Each row is a point. To make a cloud, some directions were put in groups of two or more. Within a group, all points are equally far from the middle, so they leave a hole (a ring in 2 directions, a hollow ball in 3). The other directions are filled evenly. Then the cloud was stretched, turned, moved and blurred a little. How many holes are there, and how many directions does each take, smallest first?

Cloud, 13 rows:
4.44 -2.00

2.21 2.10

-2.61 3.45

1.10 3.32

-2.00 -0.57

0.07 -1.30

3.55 0.09

0.73 -3.00

0.57 -0.92

0.98 2.33

1.55 0.60

-1.47 -1.83

3.79 0.12
Holes: 0

Cloud, 20 rows:
0.66 -1.67 -3.69

-2.48 3.79 -0.47

-2.70 0.46 2.66

-1.50 2.62 -1.78

0.09 -0.58 2.50

1.42 1.39 -1.59

-2.92 0.26 -2.15

-1.07 -1.28 -3.98

-1.04 -1.06 -3.90

-2.55 1.57 -1.68

1.24 2.81 -1.22

-3.68 1.05 0.35

-1.23 -1.60 2.22

1.47 -0.01 -2.05

-2.11 1.44 -2.23

-0.37 -0.23 -3.38

2.27 3.82 1.45

-2.25 -0.77 -3.34

-2.33 -0.65 -3.22

-1.05 2.36 4.27
Holes: 1 (2)

Cloud (26 x 4):
-0.11 0.88 -3.88 -3.07

-2.03 2.53 1.93 3.14

-4.22 2.91 -2.21 -0.47

-0.95 2.57 0.37 -4.53

0.27 3.12 -1.67 1.40

-2.10 2.06 2.79 -2.65

-4.65 0.58 -0.74 1.74

-3.24 -1.22 0.16 0.37

-0.04 -1.03 -4.63 -1.84

-2.41 0.94 -2.00 0.92

2.61 -0.05 -2.75 -0.48

-2.10 1.11 -0.74 0.64

0.25 -0.72 -1.23 -2.63

-3.97 5.08 0.43 -2.42

-0.56 2.62 -0.76 2.30

-1.93 2.84 3.08 -0.39

-0.35 2.30 -2.75 1.08

-1.51 1.60 -0.83 -0.56

-3.47 -0.45 -0.89 -0.05

-4.35 -0.48 -1.33 -1.95

-4.13 0.20 0.01 -3.22

1.28 -0.14 1.83 0.50

-1.39 3.72 1.34 -0.61

-1.00 -2.04 0.56 0.74

-0.10 1.67 -1.02 -2.86

-4.91 1.81 0.30 -1.19
Holes: 0

Cloud:
-0.26 0.37 1.25 2.62 0.01 2.34

2.95 -2.65 -0.48 -4.59 0.41 1.37

-2.13 2.82 0.37 -1.36 -0.46 2.76

-4.64 1.43 -0.51 0.79 -1.63 -0.12

2.25 -0.43 -0.82 -1.76 1.03 -4.15

-1.22 -0.37 -2.35 0.97 -4.62 2.01

1.00 2.48 -2.93 1.01 2.79 -1.21

0.25 -2.92 -0.68 -1.76 2.66 0.23

0.62 4.17 -0.77 -2.40 0.24 -0.55

-1.90 0.86 -3.42 2.43 -1.26 -2.24

1.73 -1.71 1.99 0.17 -1.32 3.16

1.38 3.88 -2.07 0.47 1.44 -0.07

0.70 0.16 0.78 -3.63 2.55 -1.32

-2.84 0.27 2.29 -1.55 -0.89 -0.79

2.40 2.08 -2.95 -0.53 -3.35 1.20

-1.80 1.99 1.02 -0.42 -4.32 2.92

2.40 -1.13 0.09 2.04 -2.60 1.61

1.36 0.91 -4.22 -0.91 -2.89 0.14

-2.79 -0.88 -1.64 -1.24 -4.73 2.29

-2.54 -1.39 -0.70 -2.18 -4.73 0.23

2.37 1.20 -0.10 -5.50 -2.14 2.72

-3.40 -0.34 -1.93 1.29 1.30 1.13

2.90 2.43 0.37 -2.66 -4.05 -0.18

-1.77 -1.31 2.03 -1.62 0.90 -0.79

-1.55 -2.96 -0.48 1.09 1.27 -0.07

-1.32 0.21 -0.87 0.26 -3.94 4.20

-0.90 -0.25 0.00 -4.21 -3.70 3.99

2.56 -0.19 2.78 0.36 -2.44 0.08

1.73 3.22 -1.37 -0.30 1.41 2.31

-1.86 -0.53 -0.34 -2.12 -5.50 2.45

-1.91 0.83 -2.57 -0.03 2.56 0.94

-2.44 -0.94 -2.01 -0.59 -3.88 3.45

0.06 4.10 -1.42 1.72 -1.26 -1.36

3.09 -2.45 -0.15 -2.34 0.45 3.56

2.36 -0.31 -4.60 -0.52 0.28 0.37

-0.29 -3.34 -1.22 1.66 -1.02 -0.57

5.31 -0.46 0.16 -2.46 1.07 2.30

-1.36 1.95 -3.06 -2.42 1.15 -0.53

1.15 -2.19 -0.25 0.01 -0.93 4.31

0.16 -1.23 0.50 -5.22 -2.87 3.21

1.45 2.03 2.44 -0.78 -2.74 -1.76

-3.93 -0.82 -0.08 -2.62 -1.57 -0.15

2.21 0.29 -1.47 1.89 2.27 -3.55

0.66 1.84 -1.05 3.83 0.61 -1.99

-0.65 -2.45 -0.06 -0.61 2.86 0.01

1.97 -2.28 -1.66 1.74 -2.33 0.28

-3.36 -1.15 -1.71 -2.28 -3.53 2.26

3.73 1.59 1.21 -2.11 2.51 -1.74

-2.44 -0.76 -3.15 1.35 -3.50 0.29

-2.83 1.94 0.40 0.10 -2.54 -2.50

3.37 1.63 2.05 -4.09 0.77 0.89

3.06 2.09 2.09 -1.32 -2.28 -1.72

1.73 0.27 -0.86 -2.76 0.67 -3.96

0.90 -3.66 0.54 -3.25 -0.85 2.18

-0.62 2.23 -3.71 -0.99 1.50 -1.06

1.18 -0.53 3.36 -2.84 -1.51 2.72
Holes: 3 (2, 2, 2)

Cloud:
0.27 1.25 0.37 -2.55 4.46 0.62

-3.39 -1.39 -2.68 -0.43 1.37 -1.30

0.02 -1.60 2.52 -1.60 -1.89 -2.81

0.13 1.00 0.46 -2.40 4.52 0.90

4.47 -2.65 -0.28 -2.92 1.59 -0.88

1.58 0.95 2.74 -1.84 -1.38 3.65

-2.75 -0.62 -3.19 -2.10 -1.68 -0.57

-1.50 -2.75 -4.10 0.50 -0.80 -1.74

-0.03 3.01 1.52 -1.14 3.27 0.87

2.07 1.53 -2.50 -2.22 -1.14 2.20

0.32 -5.67 0.66 0.60 1.58 1.68

-3.08 -4.49 0.21 -1.23 -2.79 0.52

0.02 3.26 0.36 -1.66 2.65 -0.94

-3.40 -0.34 -0.52 -1.97 2.95 1.00

-0.40 -4.93 -0.55 1.38 -2.69 2.17

-1.16 -0.04 -2.51 -2.26 2.80 3.20

-2.84 -4.79 0.03 0.04 -2.85 0.88

-1.84 1.94 2.87 -0.06 1.74 0.08

2.52 -0.21 3.45 -1.48 0.83 2.84

2.01 1.31 -3.24 0.92 1.09 2.50

0.79 -1.52 -0.73 -1.38 4.91 2.34

-1.96 1.26 3.11 -0.12 -2.09 1.59

3.69 -1.51 1.63 0.38 -1.56 1.93

-0.07 -2.25 0.08 -5.83 -0.15 0.79

-0.42 -0.45 -3.86 2.60 -1.20 -1.41

2.32 0.03 -3.56 2.71 -0.20 -0.49

-4.77 -2.50 0.32 -0.09 -0.39 1.82

3.40 -3.43 -1.80 -0.88 2.02 -2.64

1.87 -0.85 0.45 3.22 3.16 -0.98

2.03 2.10 -2.58 0.56 1.40 2.51

1.02 -0.22 -3.93 -1.48 1.25 2.78

-1.60 2.19 -2.36 1.05 -1.50 -1.53

-0.80 -1.97 -1.90 0.45 -4.28 -0.96

2.10 -2.72 0.16 -0.41 -0.66 -4.16

0.06 -1.61 -0.48 4.08 -0.48 2.52

0.58 -1.68 2.40 0.13 -2.51 -2.39

-1.73 -0.17 3.36 1.33 0.17 -0.89

-1.83 -5.91 0.16 -0.10 -1.86 0.27

-0.40 1.20 1.85 -2.26 -3.61 0.44

3.14 0.99 -1.84 2.78 1.89 -0.49

2.96 -2.97 -2.33 -0.67 3.37 -1.64

1.61 -2.29 -0.07 1.98 4.28 -0.88

2.16 -1.52 1.23 2.15 -1.35 2.93

-2.02 2.22 -2.56 -1.26 0.77 3.01

1.49 -1.40 1.37 3.30 2.65 -0.61

-0.35 -0.34 -0.13 -3.69 0.94 -2.92

-4.10 -0.92 -0.12 -1.36 2.38 1.22
Holes: 3 (2, 2, 2)

Cloud (83 x 8):
-3.57 2.43 3.26 0.77 -2.65 0.22 -0.69 -4.05

-3.29 2.22 3.83 2.66 1.62 -1.61 -0.47 1.89

-3.09 -0.52 3.50 0.82 0.59 0.46 0.76 1.15

-3.01 1.75 -0.22 -1.70 -1.52 -0.70 -2.49 0.92

2.88 -1.35 -1.12 0.43 0.40 -3.74 0.68 2.21

0.33 1.77 -3.59 -0.41 0.50 -2.26 -2.71 -1.94

1.05 1.74 -0.50 0.57 -1.82 -1.71 3.35 0.28

-1.75 0.83 1.88 0.76 0.42 0.24 0.71 2.65

1.09 -1.02 -0.07 -3.98 -2.57 -2.61 1.08 1.06

-0.54 -2.44 4.00 0.30 -2.18 -1.20 -0.05 -3.73

1.42 -1.26 -0.16 1.03 -2.20 -1.16 -0.93 3.75

-2.46 -3.55 4.41 1.12 -1.45 -1.42 -2.91 -1.82

-1.15 -0.61 3.89 1.60 -1.13 -4.52 -1.07 -2.28

-0.72 -4.22 0.80 0.38 3.60 -5.06 -2.05 -0.17

-3.49 -2.65 2.66 0.62 2.36 -0.74 -0.61 0.91

-0.42 3.18 -0.54 -3.54 -2.51 -2.25 -1.66 -0.71

-0.57 2.30 1.37 2.88 -4.77 0.52 -3.05 0.85

0.91 0.10 -2.57 -1.15 2.07 0.28 -3.58 0.32

-0.54 3.61 1.48 3.04 -0.89 2.33 1.45 -0.94

-0.98 -0.97 1.56 -1.14 -2.19 -0.03 -5.22 -1.33

-1.25 -0.49 0.11 4.20 -0.05 1.02 -3.86 -2.54

-0.71 1.12 2.75 -3.16 -3.66 -1.45 0.75 -3.43

-1.74 2.23 -0.10 -1.22 -2.50 0.84 -4.21 -1.83

-1.60 -4.76 1.06 -2.65 1.40 -1.08 1.59 -1.54

-0.49 -0.55 3.15 1.36 -0.46 1.41 -3.25 -4.08

-0.23 1.55 1.06 2.86 -1.99 2.17 1.16 1.08

0.39 -1.87 1.81 0.46 0.37 -2.94 -0.11 3.48

-3.18 -0.39 0.13 0.91 1.91 1.69 0.94 -0.17

-1.95 0.41 -0.79 -1.65 1.50 -0.83 -4.06 0.71

-5.01 1.31 2.40 -0.25 4.13 -1.73 -0.09 -1.89

2.04 -3.54 -2.88 -1.46 3.41 -1.61 -0.48 -0.32

-0.18 -3.65 -0.71 -4.34 0.13 -1.55 -1.38 -3.44

-3.24 -0.95 0.63 -0.48 3.02 -1.45 1.00 -5.01

-2.04 0.95 -2.15 0.42 1.91 0.38 2.83 -1.55

2.41 -2.68 -2.04 -0.64 3.31 -1.39 -3.06 -2.06

-4.27 0.59 0.07 -0.71 3.96 0.07 -0.31 -3.11

-2.56 -0.55 5.20 -0.73 -0.14 -3.40 1.35 -2.79

-2.00 1.42 0.54 2.26 -4.06 0.08 -3.76 0.47

1.89 0.57 0.16 0.71 1.28 -1.60 3.04 -2.24

-2.01 2.62 1.81 3.12 -1.97 -1.15 -2.01 -3.50

-1.12 2.31 3.23 0.55 -2.68 2.78 -1.46 -2.76

3.30 -2.50 -3.10 -1.23 1.12 0.68 -0.28 -1.61

-0.30 -0.78 5.40 -0.66 -0.75 -1.84 -2.92 -2.05

-3.61 2.09 2.40 2.97 -2.38 -2.43 -0.97 1.38

0.38 0.21 -1.50 -3.36 1.15 -3.77 1.42 1.22

-2.60 0.91 2.31 -2.90 -2.07 -0.07 2.17 -4.09

0.89 -2.95 1.20 2.14 -2.45 -0.51 2.00 0.34

-0.82 2.99 -0.26 -2.69 3.15 -3.32 0.63 -0.04

-1.76 3.56 2.42 3.27 -1.85 1.18 -0.29 -3.41

-2.77 -0.61 -0.73 1.04 2.91 -4.02 -1.99 -2.07

-0.46 -2.74 0.67 1.40 2.01 -2.34 3.24 -1.47

-2.46 -3.59 0.66 0.38 -0.94 -2.34 1.86 -1.77

-3.90 2.08 2.40 -1.38 0.25 0.76 1.12 -0.05

-0.61 -0.58 1.58 -1.72 1.38 -0.81 4.34 -3.21

-0.18 -2.85 1.93 -0.72 -2.88 -0.80 2.92 -0.66

-0.37 -1.65 -3.09 -0.39 1.00 -0.83 2.59 -2.32

-0.73 -2.84 0.05 -0.38 5.18 -0.68 -2.11 -1.47

3.98 -1.46 -1.71 0.84 -1.19 0.80 -0.02 -1.37

-2.03 2.51 -0.21 1.42 4.78 -1.98 0.52 -0.22

-3.18 0.64 0.93 -1.63 3.65 -2.77 -1.86 -4.62

-1.58 1.42 -1.72 2.24 3.26 -3.42 -1.29 0.10

0.41 2.47 -0.33 -4.10 -2.80 -2.24 0.53 -0.18

-0.58 -2.82 -1.93 -2.92 -1.87 -2.59 0.73 -0.05

-3.13 0.73 -0.23 2.44 1.27 0.45 -1.30 -4.34

0.18 -1.42 4.04 1.66 1.44 -3.96 0.38 -0.85

-2.66 0.17 -1.86 1.33 2.05 -0.16 -0.62 1.31

-2.78 -0.73 2.65 1.53 3.24 -1.58 -5.23 -2.00

-3.21 3.84 3.42 -1.94 2.34 -0.01 0.15 -3.47

-2.53 1.31 2.43 2.82 -1.09 2.27 -1.99 -3.92

-2.65 -0.89 1.59 -1.50 -0.30 -0.83 -4.80 -0.10

-1.22 -2.11 0.30 0.96 -3.30 0.30 -2.04 1.82

-0.66 -0.02 -0.17 2.99 2.55 -3.04 1.23 -2.06

-0.04 -3.98 0.07 1.28 4.41 -2.69 -0.46 0.30

2.54 -2.23 -2.28 -2.31 3.61 -2.85 -1.57 -1.56

-0.73 -1.04 0.77 0.76 3.24 -2.85 -3.63 2.59

-4.39 0.94 1.03 -1.27 1.39 -3.54 -0.56 0.72

-1.27 3.23 0.65 -2.45 -0.90 2.58 0.06 -1.43

0.78 2.72 1.58 0.65 -2.30 -1.38 -0.06 -4.01

1.26 -1.18 -0.33 -2.48 3.63 -4.84 -0.51 0.28

-0.04 3.74 0.80 -0.92 0.09 2.16 0.81 0.03

-3.78 -3.01 2.03 1.76 1.36 -1.29 -2.99 0.66

1.38 -0.75 -0.36 0.00 -4.03 -0.57 1.09 -3.08

-0.29 1.21 1.78 -1.32 0.22 0.99 0.39 1.58
Holes: 2 (2, 6)
